Rows are points. The points of each table are mixes of a few directions, plus a little noise. How many directions does each table use, and how many do they share? Where both have some left over, give the other angles between the two spaces (their principal angles), to ten degrees, smallest first.

First:
[[ -9 -46]
 [ -5 -34]
 [ 12  72]
 [ -5 -28]
 [ -8 -42]
 [ 16  95]
 [ -2 -15]]
Second, 4 rows:
[[ 57  33]
 [-58 -34]
 [ 34  19]
 [-32 -20]]
Directions: first 1, second 1, shared 0; angles 50

First:
[[ 11   0   6  20   8  -3]
 [  4   1   9 -47  24  10]
 [ 44  -7  34  33  56  -2]
 [-39   5 -44  75 -95 -20]
 [-15   1 -12 -16 -16   1]
 [ -6   1   3 -65  18  11]]
Second, 9 rows:
[[-54  23  -7  -4 -51  11]
 [ 23  26  30  16  46  34]
 [-23  42  35  -7  14  42]
 [ 64 -30 -37  57   9 -28]
 [ 18 -43 -11 -30  11 -36]
 [ 13   7  47 -40  63  21]
 [-20 -12 -28   5 -44 -21]
 [-14  15 -25  42 -45   4]
 [ -9 -27  -4 -39  -3 -26]]
Directions: first 2, second 3, shared 1; angles 30

First:
[[ -7  59   1 -25  -2 -31 -36 -41 -31   6  34]
 [  5 -41   0  17   2  21  26  29  22  -4 -23]
 [  4 -27   0  11   1  13  16  18  13  -3 -15]
 [  4 -43   0  18   2  23  27  31  22  -4 -24]
 [ -3  28   0 -12  -1 -14 -17 -19 -14   2  16]
 [ -6  54   1 -22  -2 -27 -32 -37 -27   5  30]
 [  9 -79  -2  34   3  41  47  54  41  -8 -44]
 [  6 -59  -2  25   2  32  36  42  30  -6 -34]
 [ -1  16   0  -7  -1  -8  -9 -10  -8   1   8]
 [-10  95   2 -40  -3 -49 -57 -66 -49   9  54]]
Second:
[[ 23 -57  26  50  19  72  37 -18  -6  14   8]
 [ 27  14  33 -34  30 -45 -20 -43   7 -60 -15]
 [  0  25 -16  28  -3  13  18   0   2  64  16]
 [ 12   3   6 -16   7 -16  -2  -3  15 -30 -17]
 [-20  53 -45 -13 -48  -4  14  17  13  27 -22]
 [  9 -33  27 -14  43 -57 -21   8  17 -38 -20]
 [ -6  33 -41 -10 -29  27  -3  44   0  27  39]
 [-21  30 -23   7 -21   7  -4   2 -18  46  24]
 [-21 -71  32   1   5   2 -19  -8 -30 -50 -12]]
Directions: first 1, second 6, shared 1

First, 11 rows:
[[ -6  12  -2  11  11  -9 -31 -17  -2  32  15  -9  -3  21  40 -15  19   7]
 [ -5 -36  -2  10 -27  26  27 -22 -33 -36 -68  28   2 -61 -31  18 -27 -10]
 [-21  36 -21 -10   4  -1  15  -2  -9  -7   6  -1 -64  42 -31   6   9 -20]
 [  9 -44  13  16 -11  11 -27 -27 -13   7 -21   3  44 -45  31  -7  -4  15]
 [  4  26  10  11  13 -18  32  51  25   7  -2  16  28   9   6   6 -14   8]
 [ 22 -47   7 -26  -8   9 -37 -23   1 -11  34 -34  12 -18 -10  -9  13   4]
 [  6  20  14  20  15 -19  21  44  26  22  -7  19  47   2  34   0 -14  16]
 [-30   2 -19  19  -2  14 -50 -77 -42  30 -13  -2 -52  16  37 -18  30  -7]
 [ -6   6  -8  -9  -8   8  31   6  -8 -26 -17   9 -28  -2 -39  14 -11 -16]
 [ -2  60 -11 -39   8 -17  84  80  34 -46  26   0 -54  49 -95  32 -21 -26]
 [ 28 -42  21  -3   7  -9 -66 -14  20  33  50 -34  65 -13  59 -29  21  30]]
Second, 9 rows:
[[-13   1 -14   9  -7  32 -13   2  37 -19 -24  12  21  12  -8 -11  17  10]
 [-29   1 -26  17 -14  67 -30   7  75 -39 -48  24  42  27 -16 -26  38  23]
 [ -7 -11   4  32 -11  20  10  15  20  -8 -62  39  59 -30  16  -1 -11  18]
 [-22   8 -30  -9  -7  53 -41  -5  64 -34   2  -7  -8  54 -32 -24  51   8]
 [ 31  -3  30 -20  16 -78  34  -8 -87  45  56 -28 -46 -33  18  27 -44 -27]
 [ 21  -5  24  -3  10 -47  28   1 -54  30  18  -5 -13 -33  21  17 -34 -11]
 [ -9  -3  -5  17  -7  23  -2   7  24 -13 -35  20  32  -5   3  -6   3  13]
 [ 17   2  15 -16  10 -42  17  -6 -48  24  37 -17 -32 -13   8  14 -20 -18]
 [ 12   8   1 -30  10 -30  -3 -13 -30  14  59 -36 -56  20 -11   6   2 -19]]
Directions: first 4, second 2, shared 1; angles 90

First, 11 rows:
[[ 22 -42 -60 -19 -54  -8 -22  37 -23  22  -2  44 -14 -19   8 -21  25 -26
   -6  23 -15 -11  30  20  10   2  -2 -28  12  29   8  23]
 [ 22   9  -6  16 -64  15  23 -17 -22 -38   9 -37  28   8  -8 -10  10 -38
  -21 -18   3 -11 -32  24 -22 -13  21  34  -4 -50  43  -1]
 [-21  16  15  10  36   6  16   9  28   7  -5  -3 -10  -6   7   9 -20  32
   11   7   3  11  14  -9   4  14 -11  -6   7  26 -48 -31]
 [ -4   8  -2   3   0  11  14   3   8  -8   4  -8   2 -10   0   0  -7  13
    5  -7  -8  -2   9   8 -10  -7   7  16   8  15 -17  -4]
 [-12  50  32  28   1  36  59 -27  20 -52  13 -67  30  -3  -8   8 -26  23
    1 -38  -4  -2 -20  16 -39 -20  27  68   6 -17 -18 -27]
 [ 28  -9 -19  30 -88  -5  12   5 -26 -11  -9 -17  13  25   6 -14  18 -70
  -36  23  31   1 -39  13  11  32 -10 -26 -10 -70  43 -37]
 [  3 -33 -18 -39  27 -20 -48   9 -11  32   1  50 -19 -12  -2  -2  15  11
   14   4 -19  -7  29  -9  12 -16  -2 -18   1  40  10  54]
 [  4  -7   4 -22  17  -5 -22 -16 -12  -1   8   8   4  -2 -10   1   8   5
    6 -19 -13  -9   0  -2  -8 -27  13  18  -4   3  26  44]
 [-17   2  11  -6  45  -6  -8   7  18  19  -5  16 -16  -4   5   9 -11  28
   14   8  -1   8  17 -16  11   8 -12 -16   2  29 -32  -6]
 [ -1 -17  -6 -20  22 -14 -28   6  -3  22  -2  29 -13  -4   0   1   6   8
    8   6  -7   0  15 -10  11  -3  -6 -17  -1  21   2  24]
 [-22  23  50  19  56 -12   2 -16  23  10 -12 -14  -6  27   3  19 -19  14
    2  11  30  21 -23 -35  19  30 -25 -25 -16 -26 -17 -40]]
Second, 11 rows:
[[  0  17  -2  13 -15  14  28  -4   8 -15   7 -18   8  -5   6  -2 -11   0
   -4  -3   0  -4   2  14 -15   5   6  17  11  -2 -13 -20]
 [-21 -20  21  23  -9  -2 -10  58  -2 -16 -48 -25  -2   2 -44  16  24  22
   16 -17  10  33 -49 -25  37 -29  -7  -8 -47 -14  -6 -20]
 [ 12 -25 -26   3 -45  -4 -21  11 -16  25 -13  17 -10  24   9 -11  26 -29
  -16  31   4  10  -8 -13  21  12 -11 -42 -10 -14   3 -14]
 [ 16   1  -4   1  30 -62  34  60   7 -31  13  36  -4 -95  -2  -1 -58 -38
   12  -3  52 -42  40  81   7  80 -37  -9  40   9  61  13]
 [  6 -31 -25 -22 -10  -6 -39   6 -15  31  -5  33 -14  10   3  -7  26  -3
    0  15 -16   3  11 -16  14 -13  -1 -26  -6  17   2  26]
 [  7  12   3  16 -25   6  17 -11  -3 -13   3 -20  11  11   5  -3  -2 -20
  -14   2  11  -1 -16   7  -6  11   1   4   0 -29  10 -20]
 [-18  47  50   8  71   3  17 -58  31   7  18 -19   3  27  21  15 -35  21
   -2   4  14   5   0 -23 -13  26  -8   5   8 -13 -25 -28]
 [  1  -3 -15  -7 -15  18  -7 -15  -2  14   5   2  -2  16  10  -6  13   8
   -5   7 -21   3   8 -11  -8 -17  12   1   3  13 -22   2]
 [  1  13  -9 -17  16  19  -5 -48   9  27  25  13  -5  22  31  -6  -4  12
   -7  15 -24  -5  30 -13 -22  -2  11   2  21  25 -33   5]
 [  3 -30 -31 -17 -43  22 -17  30 -22 -14 -10  -3   6 -17 -29  -7  37  20
   13 -31 -43   0  -2   7  -8 -72  34  36 -13  31   0  45]
 [ -7  21  40  -1  45  -9   2 -27   6 -14   6 -17  10   5  -9  13 -16   8
    5 -21  12  -3 -17  -7  -6  -1   1  19  -8 -22  22  10]]
Directions: first 4, second 6, shared 4

First (11 x 32):
[[-21 -19 -23 -21 -31   0  -6   5 -48  17 -33 -26  -3  21 -17  25 -20  19
   31  38  -4 -23 -24  11  56 -26   9  -6  33  20  25  10]
 [  5  -5 -17  -3 -20  -6  11 -43  12   9  27 -20 -33  17  -3 -17 -34 -50
  -40 -10  27  20  26  -6 -39  44   3  19 -29 -53 -38 -16]
 [  5   7  -4  15  10  -1 -17 -15 -10  15  -8 -34 -31  -9  -8  -7  12  -8
  -18  10   1  28  16 -21  -1  21   8  13 -24  13  -3  36]
 [ 12  18  56  17  40  10  11  40  69 -53  15  95  39 -17   8  -4  18  22
   22 -34 -22 -14  12  19  -8 -36 -22 -21 -13 -11  -6  -8]
 [ -2   3  13   6  11   3  -8  15   1  -8 -15  12   2  -4  -9   7   8  18
   18   9 -13  -3   0   2  26 -20  -2  -7  -1  16  11  23]
 [ -4   4  38   3  17   9   5  43  30 -40 -13  72  33  -2  -6  14   3  36
   46  -3 -26 -29  -5  26  37 -55 -15 -24  10   6  12   6]
 [ -3  -1  -8   0   1   0 -10   5 -24  13 -14 -23   0  -6   0   5  15  13
    6  12  -5   1 -12  -7  14  -4   6   0  11  28  17  12]
 [  5  10  12   3  29   2  -2  43  -5  -4   1  16  57 -33  36   3  58  43
   18 -19 -19 -16 -38  -2 -12 -22  -4 -16  39  55  36 -24]
 [  0 -11 -42 -21 -25 -10  15 -19 -31  32  27 -47  18   2  34  -9   2 -21
  -29 -16  26  -5 -31  -8 -52  37   9  11  34  -3   2 -65]
 [ -9 -21 -41 -29 -44  -8  19 -28 -27  24  18 -34   0  25  11  -1 -34 -31
  -18  -1  28 -13 -18   6 -25  26   7   9  26 -30 -10 -54]
 [ 12  13  16  32  13   2 -18 -45  32  -5  -4 -12 -83   7 -45 -17 -27 -42
  -34  13   7  53  73 -19   5  35   3  23 -88 -42 -46  79]]
Second:
[[ 20  14  -5  -2  23  60  29 -54  24 -36  29 -31 -53  14  47 -22   5  -1
  -38  18  53  -7   7 -49  38 -17  -2 -75  30 -49 -48 -48]
 [ -6  11  -9  -5   4 -10  -8  27  39 -11  15  36  29  -1 -12  15  -6 -26
   38 -12 -19 -14   1   4 -22  14   0  20  -8  26  -5   8]
 [-11 -14  38  25 -21   0   2 -59 -30  -2 -16   0 -21 -13   2   4  -8  13
  -18 -11   8  -8 -18  18   3 -18  15   3   1   0  17   7]
 [-13  -9  17  10 -16 -22 -11   1 -10   8 -13  20  16 -10 -19  13  -6   0
   14 -14 -18  -5 -11  25 -16   1   7  32 -14  25  21  21]
 [ -7 -18   8   3 -18 -34 -13  19 -47  36 -32 -11  15  -7 -23   2   3  22
   -4  -2 -21  18  -4  30  -8   3  -1  36 -16  11  37  27]
 [-23 -15  23  13 -29 -45 -23  19 -16  20 -24  37  38 -16 -39  23  -8   1
   30 -22 -38  -4 -17  45 -31   5   9  62 -26  47  42  41]
 [ 24  21 -43 -24  39  33  17  17  27 -10  28 -34 -18  20  34 -19   9 -13
  -10  24  20   6  30 -41  18  14 -15 -51  25 -45 -39 -35]
 [-25 -12  20  15 -24 -53 -26  18 -16  23 -22  41  45 -19 -39  28 -13  -9
   44 -26 -50  -8 -11  54 -44  17  11  69 -23  44  46  45]
 [ 20   0 -17 -35  -1  41  14  51  31 -29  16  -9 -16  22  -2 -29  28  32
  -41  25  51  21 -19 -64  55 -44 -22 -42 -18  15 -45 -33]
 [ 10  17 -26 -12  23  15   6  14  31 -11  23  -4   0  10  16  -4   1 -19
    9   8   3  -4  16 -21   0  15  -7 -21  13 -16 -25 -17]
 [ 10   3  -3  10  19  15  12 -53 -32  12  -2 -49 -35   2  36 -12  -3   2
  -24  11  11   3  23   0   8  13   3 -33  33 -60   0 -16]]
Directions: first 4, second 4, shared 0; angles 50, 60, 80, 90

First (10 x 32):
[[-13  -4   1  -5   5   0   6  22   0   5  -9  -8   2  -5  11   4 -12  -5
   -7 -12   2   5  20  13 -14  -7  -1  -2   0   5  10 -12]
 [ 13   5   2   8  -1   1  -7 -13  -2  -4   7   6   3  10  -6  -7   8   9
    8   7  -6   2 -17  -8  15   7  -1  -4   4  -5  -6   9]
 [ 11   5   2   7   1   0  -7  -8  -3  -3   5   5   7   9  -1  -7   5   9
   10   4  -7   5 -15  -4  13   6  -3  -6   8  -4  -3   8]
 [ -2   1   4   0   4   2   0  14  -4   1  -4  -1   9   6   9  -3  -6   4
    3  -8  -4  10   5  10  -1  -1  -3  -9   8   0   5  -4]
 [-17 -12  -9 -15  -4  -2  15   0  10   7  -5  -8 -20 -25  -6  19  -5 -23
  -21   2  14 -20  23  -3 -25 -10   7  22 -23   7   1 -10]
 [ 20   1  -7   4 -12  -3  -6 -55   8  -8  21  11 -21  -6 -32   3  25  -5
    1  32   4 -26 -32 -34  18  10   6  22 -18  -3 -21  20]
 [  0  -2  -1  -1  -1   0   1  -3   2  -1   2   0  -4  -2  -2   1   1  -2
   -1   2   1  -3   0  -2  -1  -1   0   3  -3   1   0   0]
 [-40  -9   5 -17  15   2  19  77  -5  15 -34 -22  15 -11  41   7 -38 -12
  -18 -43   4  23  61  45 -45 -21  -4 -14   9  11  31 -36]
 [ 35  25  18  29  11   6 -29  14 -25 -12   4  15  50  53  23 -41   5  49
   45 -12 -31  46 -39  15  48  21 -17 -52  52 -14   4  20]
 [ -5 -14 -15 -11 -17  -4  10 -48  20   1  15   0 -42 -31 -36  22  17 -28
  -23  30  19 -42  -3 -32 -11  -3  13  42 -41   4 -18   5]]
Second:
[[-29   9  16  -1  -8  -5   8  52   0  -5 -16  -4   3   2  14  -2 -21   7
   -4 -28   4   1  29  26 -13  -5 -23  -7   4   2  16 -12]
 [ 34 -10 -19   1  11   6 -10 -62   0   7  19   6  -4  -1 -17   2  26  -9
    4  33  -4  -2 -34 -31  15   7  27   9  -4  -2 -19  14]
 [-49  14  26  -1 -15  -8  13  88   0  -9 -26  -8   5   2  24  -3 -37  12
   -6 -46   6   1  48  42 -22 -10 -38 -13   6   3  27 -19]
 [ 39 -11 -21   0  12   6 -10 -69  -1   8  20   6  -4  -2 -18   2  29  -9
    5  37  -4  -1 -38 -34  17   8  30  10  -5  -2 -21  15]
 [ 33 -10 -17   0  10   5  -9 -59   0   5  17   5  -4  -1 -16   3  25  -8
    3  31  -4  -1 -34 -29  15   7  25   9  -3  -2 -18  12]
 [ -2   0   1   0  -1   0   1   3   0  -1   0   0   0   0   1   1  -2   0
   -1  -2   0   0   1   2  -1   0  -1  -1   1   0   1  -1]
 [ 11  -3  -7  -1   3   1  -3 -19  -1   2   6   2  -1  -1  -5   1   8  -3
    1  11  -1  -1 -11 -10   5   2   8   3  -1  -1  -6   4]
 [ -3   1   1   0  -1   0   1   4   0   0  -1   0   0  -1   1   0  -2   0
    0  -2   0   0   3   2  -1  -1  -1  -1   0   0   1  -1]
 [ 18  -5  -9   1   5   3  -5 -31   0   3   9   3  -2   0  -9   1  14  -4
    2  17  -2  -1 -18 -15   7   4  14   4  -2  -1 -10   7]
 [-53  15  28   0 -16  -9  15  95   0 -10 -28  -9   5   2  25  -3 -40  12
   -7 -51   7   2  53  47 -23 -10 -40 -13   7   3  29 -20]]
Directions: first 2, second 1, shared 0; angles 30

First (8 x 32):
[[  7   0  -5  17  -9  30 -16  18   0 -17 -15   8  -9  -3  29  -1 -31 -11
   -1  -2 -15 -21  -8  14 -14  -4 -10  -5  -1 -17  15 -27]
 [  2   3  12  11  -4   8  -3  11  28  -1  14 -23  -1  -2 -45 -27  31  22
   21 -20 -14  -5  -2  18   7  -8 -44 -14   7   2   2   0]
 [  6  -2  -6  -2  12 -30  39 -25  -8  23  -3  -7  19   9 -13 -13  37  -2
   -5   6  24  23  15 -14  -2  19  17  -5   3   7  -1  25]
 [-14  -8  -1 -31   4 -23  -3 -15 -15   2  13  15  -2   3  15  32 -23   2
  -17   8  12  16  -3 -20  19  -3  47  21  -8  21 -29  11]
 [ -8 -17  -9 -25   2 -15  12 -23 -29   8 -10  30  -1   3  33  31 -27 -17
  -21  16  20  20   7 -22  12  10  68  17 -10  11 -11  20]
 [  0  18  -4  -2  12 -25   5  -4  -3   5  13 -16  15   6   1   0  11   5
  -10   7  10   3  -3 -13 -12   0  -8   6   2   4 -16  -7]
 [  4 -12   0  19 -21  46 -25  26  18 -27  -7   7 -21  -2  20 -11 -39   4
    4 -20 -30 -24 -18  31   1 -13 -14 -11  -1  -9   8 -34]
 [  3  18  14  13   6   8 -10  13   8   7  -5 -15   1 -14 -41 -11  39  -3
   29   3  -8 -13  14   6 -11  -2 -58  -9   8 -20  32  12]]
Second:
[[ 14  25  -6  33  -1  25 -14  26   5 -16 -13 -15   3  -2  22 -15  -7 -10
    1   3 -16 -31  -9  14 -38  -3 -52 -10   6 -29  24 -41]
 [  0  -1   1  -1   0   0   0  -1  -1   0   1   0  -1   0  -2   1   0  -1
    1   0   1   2   1  -1   1   1   1   1   0   2   0   1]
 [ -1  -1   0  -4   1  -2   0  -2  -1   2   1   1  -1   2  -3   2   1   1
    0   1   1   3   0  -1   4   0   5   1  -1   3  -2   4]
 [ 13  24  -6  32   0  23 -15  24   6 -13 -11 -13   4  -2  19 -15  -7  -9
    1   4 -15 -28  -8  13 -34  -3 -47  -9   6 -26  22 -37]
 [  8  16  -4  21  -1  15  -9  15   3  -9  -7  -9   3  -1  12 -11  -5  -6
    0   3  -9 -19  -5   9 -22  -1 -30  -6   4 -17  15 -25]
 [  6  12  -3  17  -1  11  -7  11   2  -7  -7  -6   1  -2  10  -8  -4  -5
    1   2  -8 -15  -3   6 -17  -1 -23  -5   4 -14  11 -18]
 [-10 -20   6 -28   1 -17  12 -20  -5  12   9  11  -3   1 -16  12   6   9
   -2  -2  12  24   7 -10  30   2  38   8  -5  23 -18  30]
 [-27 -45  11 -65  -1 -44  27 -49 -11  27  22  25  -6   4 -37  30  14  19
   -3  -5  28  58  17 -28  70   7  95  20 -11  54 -44  76]
 [-10 -16   4 -22   0 -15  10 -17  -4  11   8  10  -2   1 -13  11   6   6
    0  -3  10  21   6 -10  25   3  34   7  -5  18 -15  27]
 [  6  11  -2  14  -1  11  -5  10   2  -7  -5  -6   2  -1   9  -7  -4  -5
    0   2  -7 -14  -4   6 -16  -2 -22  -4   2 -14  10 -17]]
Directions: first 5, second 1, shared 1
